Every row gives one point. To make a cloud, some directions were put in groups of two or more. Within a group, all points are equally far from the middle, so they leave a hole (a ring in 2 directions, a hollow ball in 3). The other directions are filled evenly. Then the cloud was stretched, turned, moved and blurred a little. Count the holes, and give their numbers of directions, smallest first.

Cloud:
[-1.51 +0.91]
[-0.72 -2.93]
[+2.47 -1.17]
[-2.18 -0.38]
[+0.44 -3.06]
[-1.74 +0.67]
[-1.49 -2.50]
[-1.78 +0.59]
[+1.90 +0.99]
[-1.62 +0.79]
[+1.91 -2.35]
[+1.82 -2.35]
[-0.95 -2.84]
Holes: 1 (2)

Cloud, 22 rows:
[-1.00 +1.62 -2.78]
[+0.53 -1.60 +1.97]
[+1.64 +0.11 +2.45]
[-2.91 +2.86 -0.18]
[+2.69 -0.59 -0.76]
[-2.21 +0.11 +0.99]
[-2.07 +0.38 +0.41]
[-0.08 +2.95 -0.15]
[-2.91 -2.16 +0.07]
[-2.64 +0.56 +1.25]
[-2.26 -0.84 -0.57]
[-2.76 -1.06 +2.13]
[+0.59 +2.05 +0.20]
[-0.13 -1.10 -2.70]
[+1.96 +0.75 -2.02]
[-0.45 +0.36 -2.58]
[+1.01 +2.69 -0.85]
[+0.20 +1.43 -0.15]
[+2.05 +2.89 +2.05]
[-2.03 -0.06 -3.11]
[-2.96 +2.13 -2.33]
[+2.87 +2.02 -0.68]
Holes: 0

Cloud (31 x 4):
[-0.35 +2.91 +0.33 +1.57]
[-1.47 -0.11 +4.07 +0.02]
[-1.73 -1.35 -0.99 +2.51]
[-2.28 +1.30 +0.49 +2.73]
[+0.83 +1.98 +2.75 +0.08]
[-1.26 +2.47 +0.88 +2.28]
[-0.55 -3.35 +2.24 -0.46]
[+2.20 +1.73 +0.45 +0.61]
[-0.35 +1.27 +3.65 -0.49]
[-0.56 +0.46 +0.74 -3.03]
[-0.86 +0.74 +3.98 +0.31]
[+0.44 +1.38 +3.07 -1.15]
[+2.51 -0.99 +1.38 -1.12]
[-2.28 +0.20 +3.22 -1.36]
[-1.21 +0.82 +1.01 -2.79]
[-0.46 +0.11 -0.44 -2.92]
[+1.09 +2.47 -0.49 +0.98]
[-1.55 -2.00 -1.64 +1.43]
[+2.09 +0.19 -1.41 +1.28]
[-3.24 -0.58 +2.47 -1.00]
[-1.14 -0.92 +3.97 +0.93]
[-2.43 +0.77 +1.94 -2.03]
[-1.12 +0.13 +4.09 +0.59]
[-2.86 -0.71 -0.45 +2.18]
[-0.09 -1.46 +2.78 +2.43]
[-2.33 -2.55 -0.88 +0.35]
[+1.37 -2.92 +1.84 -0.30]
[+1.13 -1.15 -1.49 +2.13]
[+0.98 +2.17 -1.26 +0.77]
[-0.73 -1.83 -2.07 +1.40]
[+1.65 -0.17 +1.66 -2.23]
Holes: 2 (2, 2)

Cloud:
[+0.95 +0.75 -2.74 +0.09 -0.43 -1.79]
[-0.41 +0.55 -1.22 +1.06 +2.19 +1.68]
[-0.47 -1.15 +0.48 -1.57 +2.45 +2.19]
[-0.04 -1.74 +3.01 +2.14 -0.17 +0.53]
[+2.56 -1.51 +0.83 -1.74 +0.28 -1.21]
[-1.44 -1.26 -3.49 -3.49 +0.57 +1.16]
[-0.41 +2.18 -2.23 -1.67 +0.78 +0.71]
[-2.57 +2.64 +2.53 +2.92 +1.17 -0.17]
[-2.11 -0.47 +2.82 +1.96 +0.29 +1.99]
[+0.13 -0.98 -0.66 +1.34 -0.51 +2.07]
[+1.88 +0.93 +2.13 +2.52 -3.19 -0.39]
[+2.43 -1.94 +1.15 -0.86 +0.32 -1.07]
[-0.68 +2.98 +2.43 -2.36 -1.92 +1.82]
[+0.52 -1.00 -3.53 -2.14 -0.33 -0.38]
[+1.39 -0.40 +1.23 -0.94 -3.66 +1.54]
[+2.10 -2.57 -0.93 -0.12 +0.23 -2.27]
[-1.43 +3.83 +2.53 +1.59 +0.18 -0.15]
[+2.46 +1.33 +0.33 -0.08 -1.90 +1.57]
[+1.47 +2.20 +1.68 +0.30 +0.54 +1.86]
[+1.32 -0.08 +0.22 +0.82 -2.64 +1.62]
[-0.12 -0.37 -3.92 -3.96 +0.16 +2.53]
[+1.84 -1.86 -2.83 -2.27 -0.78 -0.63]
[-1.45 +2.49 +0.52 +1.38 +2.32 -1.11]
[-1.10 +1.55 +2.30 +2.35 +1.37 +3.06]
[+3.27 -1.41 +1.02 +1.06 -0.14 -2.58]
[-0.83 +1.07 -3.35 -4.67 -1.42 +1.83]
[-1.37 -0.85 -1.47 -1.05 -1.26 -0.56]
[-1.50 -1.40 -1.20 -2.09 +2.36 +0.13]
[+1.36 -0.10 -0.96 +1.64 -0.92 +1.12]
[-2.31 +0.73 +0.63 +2.69 -0.77 +0.57]
[+0.08 +0.05 +3.11 +0.61 -1.40 -2.34]
[-0.45 -1.82 -1.70 -0.55 +1.41 +2.09]
[+2.27 -2.61 -0.19 -0.36 -0.59 -0.69]
[-1.87 +0.88 -0.36 +0.23 -2.04 +1.75]
[+0.82 +2.38 -1.01 -2.64 -1.92 -0.59]
[-1.77 +0.48 -0.91 -2.57 +2.39 +1.16]
[-0.33 +0.87 +0.07 +3.23 +3.31 -0.20]
[+1.15 +0.63 -2.49 -1.78 -1.53 -1.58]
[-1.61 +2.17 +0.17 -0.48 -2.25 +3.61]
[-2.62 +0.81 -1.54 -1.92 -1.15 +2.18]
[-1.64 +0.46 +0.79 +2.53 -1.09 +2.16]
[+2.85 -1.70 +0.13 -0.43 +0.07 -2.89]
[+1.60 -1.02 -3.16 -4.84 -1.83 -0.28]
[+1.63 -2.69 -2.38 -3.08 -0.57 -1.05]
[+2.73 -0.70 -1.68 -3.75 -1.40 -1.24]
[-0.87 -1.71 +2.79 +0.80 -0.83 +1.28]
[-1.00 +2.21 +0.49 -0.10 -2.13 +3.98]
[+0.57 -2.22 -1.57 +1.09 +1.33 -0.69]
[-0.92 +0.23 +4.55 +3.37 +0.39 +0.25]
[+3.56 -0.61 +0.21 +0.94 -1.17 -1.74]
[+0.51 -2.23 -1.66 +0.48 +1.16 -2.52]
[-0.33 -1.81 -0.21 -0.33 +1.96 -2.28]
[+1.15 +2.99 +2.37 +1.45 -2.46 +1.69]
Holes: 2 (2, 3)
